Each point is reached from the start by the listed moves, each made 0, 1 or 2 times, or once backwards (-1), plus a little noise. Is the number of moves made odd or even? Then give how often each move was made.
In the rows, zero is written as 128.

Moves:
(1): [183 127 129 128 129]
(2): [129 172 121 127 122]
(3): [122 127 178 126 136]
Start: [ 89 122 133 134 115]
Points:
[ 75  77 240 130 135] -> odd (0, -1, 2)
[204 208  73 136  97] -> odd (2, 2, -1)
[ 28 124 181 133 119] -> even (-1, 0, 1)

Moves:
(1): [165 127 125 122 121 130 128 122 128 124 128 128]
(2): [129 178 130 128 117 131 124 125 127 129 115 124]
(3): [130 127 167 129 126 126 129 134 119 136 120 138]
(4): [130 127 128 158 127 128 129 128 132 127 127 133]
(5): [135 139 134 134 178 128 122 128 132 116 134 127]
(6): [126 127 131 129 131 164 129 132 137 133 126 130]
(7): [128 133 130 132 128 131 173 133 129 124 126 118]
(8): [134 127 121 129 126 120 123 167 131 133 126 122]
(9): [123 124 137 118 125 123 133 126 166 126 122 128]
(10): [130 129 126 130 135 123 136 121 135 161 125 127]
(11): [130 133 135 128 128 128 128 131 132 128 158 126]
Start: [135 127 121 130 119 105 131 129 133 127 126 146]
Points:
[ 93 242 128 101 159 183  83  89 199 122 168 138] -> odd (-1, 2, -1, -1, 1, 2, -1, -1, 1, 0, 2)
[183 234 150 109  86 150 152 180  86 107  94 132] -> even (1, 2, 1, -1, 0, 1, 1, 1, -1, -1, 0)
[196  63 147 121  87 179 209  82 144 201  84 160] -> even (2, -1, 1, 0, -1, 2, 1, -1, 0, 2, -1)
[166 249 160 211 205  97 170 155 153 174  63 139] -> even (0, 2, 1, 2, 2, 0, 1, 1, 0, 2, -1)
[220 161 121  89  51  48 137 179 121 210  62 136] -> even (2, 1, 1, -1, -1, -1, 0, 2, 0, 2, -1)

Moves:
(1): [159 133 130 125 120 123 129 132 126 127 128 126 116 118 127 121 124 134
 127 123]
(2): [124 161 130 123 125 123 139 121 121 137 127 132 128 132 126 129 129 123
 118 125]
(3): [124 123 153 127 122 132 132 131 128 127 130 124 128 124 132 130 126 133
 120 128]
(4): [128 126 126 176 122 114 133 123 124 135 131 133 137 129 124 120 134 127
 134 125]
(5): [136 132 137 129 171 139 117 120 128 135 119 105 130 133 130 129 109 133
 127 119]
(6): [131 146 125 134 124 165 137 132 138 141 125 133 116 140 110 131 137 149
 137 112]
(7): [124 126 125 127 136 131 161 133 120 124 135 124 126 132 140 125 127 119
 126 120]
(8): [132 138 127 131 126 119 129 159 131 122 126 119 127 126 125 152 122 125
 126 138]
(9): [126 129 133 125 128 121 133 124 153 121 133 133 127 126 131 118 122 127
 132 129]
(10): [129 125 123 127 131 112 127 136 137 162 122 136 136 121 127 134 125 137
 112 132]
(11): [124 131 130 126 122 128 124 129 129 134 154 132 125 116 127 128 122 130
 129 127]
(12): [131 124 132 124 145 129 126 125 124 119 128 156 124 129 128 136 133 127
 130 131]
(13): [149 133 132 125 130 136 135 128 122 125 135 127 160 116 119 126 124 136
 131 137]
(14): [132 118 145 126 119 123 132 132 126 142 142 125 133 167 122 128 130 128
 143 130]
(15): [133 146 118 128 127 132 121 129 124 134 132 135 134 131 169 129 135 141
 133 127]
(16): [134 130 122 131 118 132 136 108 141 129 128 121 122 125 133 163 136 133
 128 123]
(17): [130 129 131 132 143 131 133 131 118 131 138 117 124 112 119 130 170 134
 131 145]
(18): [122 127 114 128 131 110 131 129 123 113 141 126 130 135 122 134 126 171
 124 115]
(19): [123 128 137 121 132 123 133 133 123 139 109 133 122 111 123 131 125 136
 160 131]
(20): [129 124 127 137 129 136 138 116 127 128 128 122 122 133 125 125 114 141
 122 158]
Start: [154 131 144 133 135 138 117 139 144 135 123 123 133 112 129 126 124 110
 137 118]
Points:
[249 211 159  89 109 104 229 210  85  86 201  76 164 117  83 176 188 219
  76 181] -> even (2, 2, 1, -1, -1, 0, 1, 2, 0, 0, -1, 0, 2, 1, 0, 0, 2, 2, -1, 1)
[126 108 227 184  47 122 111 154 161 172 148 178  86 131 121 148  73 103
 161 193] -> even (0, 0, 2, 1, -1, 0, -1, 1, 0, 0, 2, 1, -1, 1, 0, 0, -1, -1, 1, 2)
[237 198 113 210 142  95 159  44  89  92 164 148 148  17  23 119 155 226
 167 123] -> even (2, 2, -1, 2, 0, 0, -1, -1, 0, -1, 1, 1, 2, -1, -1, 1, 1, 2, 1, 1)

Moves:
(1): [151 126 126 127 130 129 127 130 131 131 130 124 123 123 125 124 122 131
 133 131 127 130 125 130 134]
(2): [135 168 126 129 126 121 126 125 122 128 139 127 129 123 126 124 126 131
 133 114 126 121 126 133 125]
(3): [132 128 160 128 130 120 125 128 126 128 129 136 127 129 130 132 135 132
 131 124 131 127 131 130 128]
(4): [131 127 124 160 133 126 127 125 136 129 124 132 128 130 133 129 126 128
 130 132 128 127 131 137 131]
(5): [123 128 129 125 162 128 131 128 128 133 132 130 131 127 126 131 133 129
 132 137 129 125 125 124 128]
(6): [131 127 137 133 128 156 129 133 129 130 128 128 128 126 130 129 129 131
 132 122 132 128 133 126 128]
(7): [129 125 130 124 124 128 151 128 124 127 128 128 129 130 123 124 129 127
 129 130 131 126 130 131 123]
(8): [123 129 124 129 126 120 131 162 132 128 128 127 134 129 123 130 125 132
 129 128 124 127 126 121 135]
(9): [130 130 131 121 123 126 135 128 172 129 132 133 126 124 124 130 131 121
 122 124 114 128 134 127 133]
(10): [126 128 127 128 121 125 131 125 126 156 133 125 125 127 131 134 129 130
 122 131 132 132 122 128 131]
(11): [128 124 127 133 121 127 127 125 129 127 153 132 129 125 131 128 125 127
 125 130 124 125 127 121 132]
(12): [133 131 120 126 123 129 124 131 129 131 126 163 127 123 128 131 125 129
 132 133 135 128 129 135 129]
(13): [138 128 130 125 126 124 132 124 129 129 125 128 167 133 125 128 133 118
 124 126 134 128 126 121 131]
(14): [134 129 125 123 130 134 128 127 127 133 137 133 122 162 120 131 131 128
 125 130 128 128 140 133 134]
(15): [131 129 128 124 131 130 134 131 129 129 124 127 127 131 162 122 123 132
 127 129 124 129 125 131 134]
(16): [130 131 125 131 124 134 134 133 123 125 129 124 124 124 133 161 131 126
 131 133 128 129 131 125 133]
(17): [131 129 123 131 127 128 125 135 123 129 127 130 124 122 131 123 158 123
 125 127 122 134 130 131 127]
(18): [123 122 122 120 125 123 135 125 133 126 129 126 137 125 125 131 131 169
 130 125 129 128 125 130 135]
(19): [125 126 126 127 127 125 128 126 133 130 128 124 128 131 128 129 134 124
 158 128 128 129 127 129 134]
(20): [127 133 135 131 124 130 123 126 131 129 124 129 134 126 124 126 131 132
 127 152 124 129 130 127 124]
(21): [136 133 122 128 126 121 128 127 138 120 130 124 125 125 135 122 132 129
 132 131 169 129 126 128 127]
(22): [129 134 126 129 133 126 128 132 130 126 130 128 134 127 125 129 126 130
 131 125 128 157 127 128 126]
(23): [129 128 122 126 127 123 126 126 122 137 128 122 134 124 135 127 124 131
 135 128 127 126 163 129 122]
(24): [123 123 133 117 131 138 121 131 138 127 134 119 136 123 125 132 120 125
 124 132 131 130 130 166 129]
Start: [143 134 125 115 124 125 118 121 123 132 154 139 123 121 134 134 133 136
 109 120 145 136 120 104 110]
Points:
[166  99  88 145 148 137 132 128 205 118 187 180 184 157  98 219 185 192
 121 182 174 169 203 148 147] -> even (0, -1, 0, 2, 1, 0, 0, 0, 1, -1, 1, 1, 1, 2, -1, 2, 1, 2, 0, 1, 1, 1, 1, 1)
[133  88  96 100 137 180 161 206 158 195 193  92 177 116 176 186 124  81
 162 132 203 182 143 142 146] -> odd (0, -1, -1, 0, 1, 2, 1, 2, 0, 2, 1, 0, 1, 0, 1, 1, 0, -1, 2, -1, 1, 1, 1, 2)
[190 208 159 157 121 153 107 107 116 124 215 115 143 173  81 136 165 241
 164 130 192 155 106 119 132] -> odd (1, 2, 1, 1, 0, 2, 0, 0, -1, 0, 1, -1, 0, 2, -1, 0, 0, 2, 1, 2, 1, 1, -1, 0)
[123 110 207 125 195 154  94 116  75 215 114 249 106 180 162 141 134 129
 100 168 147 113  88  78 116] -> even (-1, -1, 2, 0, 2, 1, -1, 0, -1, 2, -1, 2, 0, 1, 1, -1, -1, -1, 0, 1, -1, -1, -1, -1)
[171 216  61 134 113 139 121 170  65 192 145 189  89  54 140 100 129 221
 116  70 171 164  87  96 103] -> even (1, 2, -1, 0, 0, 2, 0, 1, -1, 2, -1, 2, -1, -1, 0, -1, 1, 1, -1, -1, 0, 1, 0, -1)
[165 224 173 124 150 137 126  80 142 191 168 156 215 111 135 152 156  82
 142 129 228 164 122 205  92] -> even (-1, 2, 1, 1, 1, 1, 1, -1, 0, 2, -1, 1, 2, 0, 0, 0, 0, -1, 1, 1, 1, 1, 0, 2)
[110 214  96  67 160 103 159 187 222 143 189 142 145  71 111 107 139 176
  74  66 160 117  56  75 122] -> even (-1, 2, -1, -1, 2, 1, 0, 2, 2, 1, 0, 0, 0, -1, 0, -1, 0, 1, -1, -1, 1, 0, -1, 0)
[172 143 157  85  82 169  67  86 121 132 225  78 154  47 100 135  95 186
  81 116  93 134 150 162 105] -> even (2, 1, 0, -1, -1, 1, -1, -1, 0, 0, 2, -1, 0, -1, -1, 0, 0, 1, -1, 1, -1, 0, 1, 2)

Moves:
(1): [139 132 105 143 132 120 120 129 133 134 128 134 123 130 127 124 145 125
 143 123 123 124 101 132 133]
(2): [126 141 115 130 129 118 111 135 124 137 126 122 137 132 111 115 120 134
 120 120 141 121 133 144 124]
(3): [141 114 124 118 140 150 142 127 120 135 121 118 141 125 106 132 125 120
 129 130 135 134 126 135 120]
(4): [127 126 134 127 134 126 116 126 121 130 125 133 118 131 134 129 125 126
 119 135 135 139 121 123 130]
(5): [131 133 128 117 138 117 127 122 126 128 138 135 128 136 122 127 125 130
 138 120 126 136 128 135 140]
(6): [120 125 110 134 129 130 138 129 122 129 114 128 118 133 147 123 129 137
 106 127 118 114 132 144 133]
(7): [127 133 122 134 124 134 127 124 123 128 144 133 104 128 123 134 122 126
 138 145 139 116 120 131 129]
(8): [127 110 121 139 107 133 122 134 129 127 133 124 138 132 141 126 124 122
 131 134 121 115 121 127 136]
(9): [123 135 126 121 121 130 122 134 116 134 120 142 134 123 132 126 126 125
 106 129 125 120 131 128 122]
(10): [132 129 134 128 129 127 124 121 134 120 122 111 141 134 134 126 135 118
 117 122 129 126 106 126 131]
(11): [118 136 126 132 126 122 126 124 129 134 128 138 123 123 134 122 124 132
 132 127 129 126 124 138 123]
(12): [122 142 113 126 129 128 127 115 121 125 120 122 146 129 135 123 129 127
 106 127 144 124 123 130 126]
(13): [129 135 133 141 119 139 121 134 126 143 126 133 132 127 112 121 135 137
 125 134 144 126 123 127 119]
(14): [130 122 132 116 122 142 132 128 143 128 137 142 132 134 143 121 131 126
 146 137 136 130 122 132 132]
(15): [127 136 126 141 123 123 125 137 119 128 126 122 124 118 126 127 128 133
 121 126 124 128 127 128 128]
(16): [127 129 137 140 136 109 122 126 121 110 116 125 123 127 120 129 133 119
 122 124 129 127 135 122 129]
(17): [127 135 134 130 151 118 130 133 115 131 136 113 128 129 131 120 152 125
 128 122 110 130 137 136 131]
(18): [109 146 134 133 122 118 133 131 136 121 126 126 125 122 131 134 128 119
 125 129 131 131 131 118 140]
(19): [137 134 128 138 120 131 119 119 135 134 123 129 126 132 133 122 131 129
 133 123 128 133 123 131 129]
(20): [130 121 123 134 126 141 148 128 135 129 126 124 126 123 119 120 130 124
 126 129 126 128 137 125 115]
(21): [132 129 124 130 158 134 136 119 130 118 124 137 126 132 134 129 112 128
 132 117 123 135 136 127 131]
(22): [127 124 120 123 136 123 128 132 124 135 132 131 129 120 130 120 131 130
 136 123 120 117 129 133 136]
(23): [124 136 129 130 121 127 133 131 115 135 119 138 116 136 114 131 114 129
 127 150 128 122 134 119 121]
(24): [127 123 126 128 129 130 130 137 106 136 127 122 117 131 138 129 137 125
 125 128 124 124 117 125 128]
Start: [140 138 129 142 114 131 144 136 132 127 126 135 125 119 123 126 127 141
 123 118 132 125 136 113 129]
Points:
[181 162  38 211 144 107  78 162  29 161  65  56 218 144 110  82 227 140
   7  37 138  83  40 166 129] -> even (2, 1, 1, -1, 1, 1, -1, 1, 1, 1, -1, 2, 2, -1, 1, 1, 1, -1, 0, -1, 0, -1, -1, 2)
[128 135 102 161  82 182 185 148 122 200 106 178 100  91  74 140  53 125
 201 154 124 103 143  94 115] -> even (0, 0, 2, -1, -1, -1, 0, 1, 0, -1, 2, -1, 0, -1, -1, -1, -1, 2, 2, 0, 1, 2, 2, 1)
[106 176  76 185 142 139 143  88 113 119  57 223 126 129 192  76 130  98
  53 102 171 105  74  93 167] -> odd (1, -1, 0, 2, 2, 1, 0, 1, 2, 1, 1, 2, 2, 1, -1, 2, -1, 2, 1, 2, 2, 2, 0, 1)
